Every row gives one point. To make a cloud, some directions were put in groups of two or more. Within a group, all points are equally far from the middle, so they leave a hole (a ring in 2 directions, a hollow ball in 3). The other directions are filled evenly. Then the cloud was stretched, turned, moved and blurred a little. How many holes are there, and how many directions does each take, smallest first?
(in the rows, 128 means zero)

Cloud:
[[145 160]
 [162  81]
 [165 125]
 [122  59]
 [ 72 149]
 [153 149]
 [ 93  73]
 [117 175]
 [ 70 124]
 [103  64]
 [118  60]
 [156 144]
 [ 72 146]
 [ 70 116]]
Holes: 1 (2)

Cloud:
[[ 89 144 170]
 [ 83  40 113]
 [ 93 135 176]
 [120  73  71]
 [134 170 177]
 [ 91 156 158]
 [127 126  80]
 [178  77 115]
 [125  98 173]
 [ 76  52 137]
 [167  82 149]
 [104 159 119]
 [163 186 140]
 [176 135  88]
 [166 152  97]
 [ 71  70 155]
 [104 134 180]
 [112 119  75]
 [156  84  82]
 [192  82 128]
 [ 96 112  71]]
Holes: 1 (2)

Cloud (29 x 4):
[[ 82 112 107 185]
 [ 82 151  72 163]
 [124  90  96 161]
 [ 82 101  85  85]
 [128 158 203 138]
 [ 76 104 164 167]
 [ 50 152 156 154]
 [142 103  79 144]
 [ 47 128 140 162]
 [ 66 169 102  87]
 [ 70 131 135  69]
 [179 155 161 105]
 [174 176  98 114]
 [107 125  73 172]
 [122  89  76 137]
 [151 132 145 180]
 [128 134  52 131]
 [ 54 173 158 133]
 [ 93 190 105  78]
 [148  86 137 106]
 [ 71  82  99 136]
 [116 148 156 196]
 [107  96  66 132]
 [ 69 126 109 185]
 [ 85 191 160 166]
 [101  83 166 128]
 [ 68 131 108 184]
 [ 56 173 159 128]
 [120 135 205 142]]
Holes: 1 (4)

Cloud:
[[111 103 105 130 158 176]
 [132 144 109 125 106  35]
 [165 152 152 101  69 157]
 [166 145 111 191 105 151]
 [189 163 145 153  90 153]
 [ 73  94 194 117  88 115]
 [102 143 105  98  45 160]
 [151 139 101 161 177 160]
 [106  85  82  58  63  88]
 [166  78 145 150  71 161]
 [132 129 130  84  28 120]
 [151 119 140 165  69 160]
 [110  70 129  86 158 102]
 [ 74 132 167 163  57 124]
 [139 117 142  86  44  86]
 [133 133 117 186  54 123]
 [136  94 152 150  59 134]
 [176 136 128 190 171 149]
 [144  76 122  69  45 134]
 [145 180 132 134 183  86]
 [159 164 114 167 132 174]
 [ 89 213 132  81 122  85]
 [ 88 129 126  54  81 125]
 [159  64 143 103 141  74]
 [119 107 124 185 141 100]
 [144 101 224 152 122 114]
 [165 135 164 179 102 159]
 [ 96 156  95 113 155 156]
 [ 72 111 110 154 126  64]
 [ 35 138 141  82 108 148]
 [ 99 154 150 108 122 189]
 [136 128 181  76 186  82]
 [116 229  94 129 121 112]
 [180 151 194 178 141 164]
 [ 68 141 183  75  79 127]
 [ 67 185 107 150 105 169]
 [155 127 139 179  72 143]
 [117  94 136 153  48 114]
 [134 108 106  48 120 142]
 [167 180 166 163  99 131]
 [117  89 176 123  88  86]
 [ 75  95  57  76  69  81]
 [124 168 160 187  79 114]
 [131 158 137 131 217 151]
 [160 142  79  82 150 143]
 [111 168 148  73 180 123]
 [158  43  88 155 112 122]
 [102  71 126  91  79 152]
 [108 135  96  47  69  92]
 [108 196 148  89 138 150]
 [115 116  51  89 128 133]
 [105 206 114 146 119 162]
 [184  52 152  80  83 100]]
Holes: 1 (4)
